Rows are points. Two turns around zero, p and q, are shown by what they do to some points. Where does a point land after both, in the order given? Backwards means that the second turn is done in reverse. Each puzzle has new turns, and all numbers are rounded.

Turn p:
0.054  0.233  0.059 -> -0.182  0.149  0.072
0.098  0.143  -0.088 -> -0.181  0.033  -0.062
-0.185  -0.241  -0.063 -> 0.208  -0.228  0.029
0.033  -0.135  0.091 -> 0.155  0.045  -0.040
Turn q:
0.054  -0.171  0.064 -> 0.079  0.130  0.114
-0.238  0.179  -0.068 -> -0.255  -0.155  -0.066
-0.091  0.180  0.028 -> -0.135  -0.053  -0.143
0.212  -0.192  -0.114 -> 0.270  -0.009  0.148
0.063  0.003  0.090 -> 0.041  0.087  -0.052
Where do these land?
p, then q backwards: -0.059  -0.166  0.106 -> 0.185  -0.072  -0.055
p, then q: -0.055  -0.057  -0.108 -> 0.042  0.030  0.124
p, then q: -0.033  0.254  -0.063 -> -0.255  0.061  0.025
p, then q backwards: -0.120  0.202  -0.079 -> -0.231  -0.057  -0.069
q, then p: 0.293  -0.199  0.120 -> -0.212  0.275  -0.140
q, then p: -0.026  -0.034  0.024 -> -0.011  0.021  0.043

Turn p:
0.283  0.140  -0.021  -0.035 -> 0.153  -0.047  0.030  0.273
-0.161  0.147  0.016  -0.078 -> 0.111  -0.002  0.127  -0.159
-0.068  0.164  -0.034  0.207 -> -0.096  0.033  0.255  0.021
-0.011  -0.344  0.121  -0.046 -> -0.154  -0.081  -0.313  -0.084
0.117  0.018  0.005  0.061 -> -0.022  -0.027  0.014  0.128
-0.161  -0.125  -0.087  -0.110 -> 0.008  0.126  -0.114  -0.180
Turn q:
-0.065  0.197  0.133  -0.145 -> 0.158  -0.172  -0.120  -0.114
0.007  0.048  -0.276  -0.087 -> 0.099  0.138  -0.132  0.200
0.076  -0.094  0.084  0.130 -> -0.126  0.048  0.111  -0.090
-0.082  0.099  0.061  0.202 -> -0.194  -0.072  -0.110  -0.077
0.053  0.101  -0.142  -0.154 -> 0.181  0.083  -0.112  0.068
0.016  0.018  0.218  -0.015 -> 0.017  -0.112  0.069  -0.175
-0.004  -0.369  -0.077  0.069 -> -0.134  0.088  0.294  0.187
Where do these land?
p, then q: 0.049  -0.015  -0.146  0.066 -> -0.070  -0.034  -0.138  -0.056
p, then q: -0.017  -0.182  0.091  -0.018 -> 0.025  0.011  -0.007  0.203
p, then q: 0.234  -0.106  0.024  -0.034 -> -0.188  0.142  -0.035  0.104
q, then p: -0.135  0.259  -0.088  0.123 -> -0.030  0.325  -0.011  -0.038
p, then q backwards: -0.296  0.165  0.005  -0.167 -> 0.246  0.024  0.258  -0.122
q, then p: 0.165  -0.121  0.114  0.030 -> 0.132  -0.181  0.010  -0.075

Turn p:
-0.073  -0.147  0.073  0.051 -> 0.070  0.083  0.028  0.149
0.130  0.138  0.018  -0.193 -> -0.119  -0.195  0.095  -0.110
0.006  0.291  0.051  -0.147 -> -0.026  -0.118  0.154  -0.266
-0.123  -0.098  -0.128  0.017 -> -0.075  0.178  -0.047  0.045
0.060  -0.184  -0.013  0.272 -> 0.151  0.053  -0.230  0.182
Turn q:
0.109  -0.187  -0.084  -0.184 -> -0.077  0.025  -0.254  -0.130
-0.182  -0.159  -0.098  -0.189 -> 0.038  0.267  -0.138  -0.109
-0.004  0.075  0.160  0.247 -> 0.112  -0.165  0.229  0.020
0.098  0.187  0.148  0.021 -> 0.050  -0.159  0.030  0.196
0.049  -0.053  -0.152  -0.081 -> -0.140  0.061  -0.095  -0.050
-0.070  0.137  0.026  0.186 -> 0.018  -0.029  0.229  0.073
Where do these land?
p, then q: -0.131  0.005  0.253  -0.045 -> 0.136  -0.247  -0.033  0.049
q, then p: -0.073  -0.090  -0.202  -0.028 -> -0.048  0.054  0.136  -0.177
q, then p: 0.069  0.249  -0.090  -0.132 -> 0.169  0.201  -0.139  -0.061
p, then q backwards: 0.237  -0.074  -0.207  0.001 -> 0.269  0.008  -0.071  -0.164
q, then p: 0.008  0.078  0.086  0.171 -> 0.111  -0.065  0.047  0.155
q, then p: -0.110  -0.168  0.160  0.033 -> -0.120  -0.228  0.004  0.023
